Every row gives one point. Two turns around zero, p and q, are shown by what they do to some points. Where does a point land after both, in the order given? Backwards means that the second turn is done in reverse. Each puzzle has new turns, and all numbers are rounded.

Turn p:
-0.003 0.038 -> -0.038 0.006
0.004 -0.007 -> 0.008 0.002
0.024 -0.030 -> 0.035 0.017
-0.025 -0.001 -> -0.005 -0.025
Turn q:
0.001 0.022 -> -0.015 0.016
0.002 0.043 -> -0.029 0.032
-0.016 -0.037 -> 0.015 -0.037
0.007 -0.010 -> 0.012 -0.002
0.006 -0.018 -> 0.017 -0.008
Where do these land?
p, then q backwards: -0.031 -0.018 -> -0.017 -0.032
q, then p: 0.017 0.030 -> -0.034 -0.002
q, then p: 0.000 -0.006 -> 0.005 0.003
p, then q backwards: -0.023 -0.011 -> -0.014 -0.022
p, then q: 0.037 0.005 -> -0.024 0.029

Turn p:
-0.014 0.019 -0.016 -> -0.022 -0.016 -0.010
-0.011 -0.011 0.015 -> -0.003 0.011 0.019
0.029 -0.023 0.028 -> 0.035 0.030 0.006
-0.004 -0.019 0.000 -> 0.009 -0.003 0.017
0.014 0.055 -0.008 -> -0.024 0.003 -0.052
-0.015 -0.022 -0.018 -> 0.004 -0.024 0.022
Turn q:
-0.009 -0.028 0.011 -> 0.008 -0.025 -0.018
-0.043 -0.016 -0.007 -> 0.000 0.003 -0.046
0.050 0.016 0.005 -> 0.003 -0.003 0.053
0.011 0.013 -0.016 -> 0.006 0.018 0.013
-0.009 0.014 0.007 -> -0.017 0.006 -0.002
Where do these land?
q, then p: 0.032 -0.014 -0.031 -> 0.026 0.030 -0.025
q, then p: 0.015 0.010 0.010 -> -0.005 0.016 0.012
p, then q: -0.022 0.023 0.056 -> -0.053 0.035 -0.012
q, then p: -0.013 -0.015 -0.004 -> 0.010 -0.016 -0.006
p, then q: -0.010 -0.009 -0.003 -> -0.005 -0.013 -0.003
q, then p: -0.002 0.005 -0.028 -> -0.003 0.004 -0.028

Turn p:
0.013 0.007 0.038 0.029 -> -0.019 -0.010 0.043 -0.015
0.007 -0.008 0.015 -0.058 -> 0.036 0.030 -0.014 -0.036
-0.017 0.020 0.013 0.021 -> -0.033 -0.012 0.004 -0.008
0.016 -0.027 0.012 -0.006 -> 0.029 -0.005 0.017 -0.006
-0.019 0.012 -0.025 -0.013 -> -0.007 0.007 -0.034 0.008
-0.005 -0.017 -0.020 -0.001 -> 0.014 -0.010 -0.013 0.016
0.005 0.013 -0.032 0.028 -> -0.020 -0.001 -0.001 0.040
Turn q:
0.017 -0.014 -0.028 0.016 -> 0.003 -0.002 -0.014 0.036
0.035 0.019 0.006 0.043 -> -0.002 0.043 0.022 0.034
-0.026 0.008 0.013 -0.001 -> -0.019 -0.002 0.004 -0.023
-0.010 -0.012 0.020 -0.014 -> 0.002 -0.018 0.014 -0.017
-0.016 -0.001 -0.011 -0.044 -> 0.016 -0.021 -0.026 -0.030
Where do these land?
q, then p: -0.033 -0.012 -0.001 0.002 -> 0.014 -0.021 -0.023 -0.008
p, then q: 0.023 0.007 -0.031 -0.028 -> -0.002 0.045 -0.012 0.013
p, then q: 0.014 -0.046 0.027 -0.006 -> 0.045 -0.007 0.031 0.007
p, then q: 0.003 0.024 -0.008 0.028 -> -0.036 -0.004 0.007 -0.009
q, then p backwards: -0.007 0.027 0.014 0.003 -> 0.008 0.021 0.017 -0.014
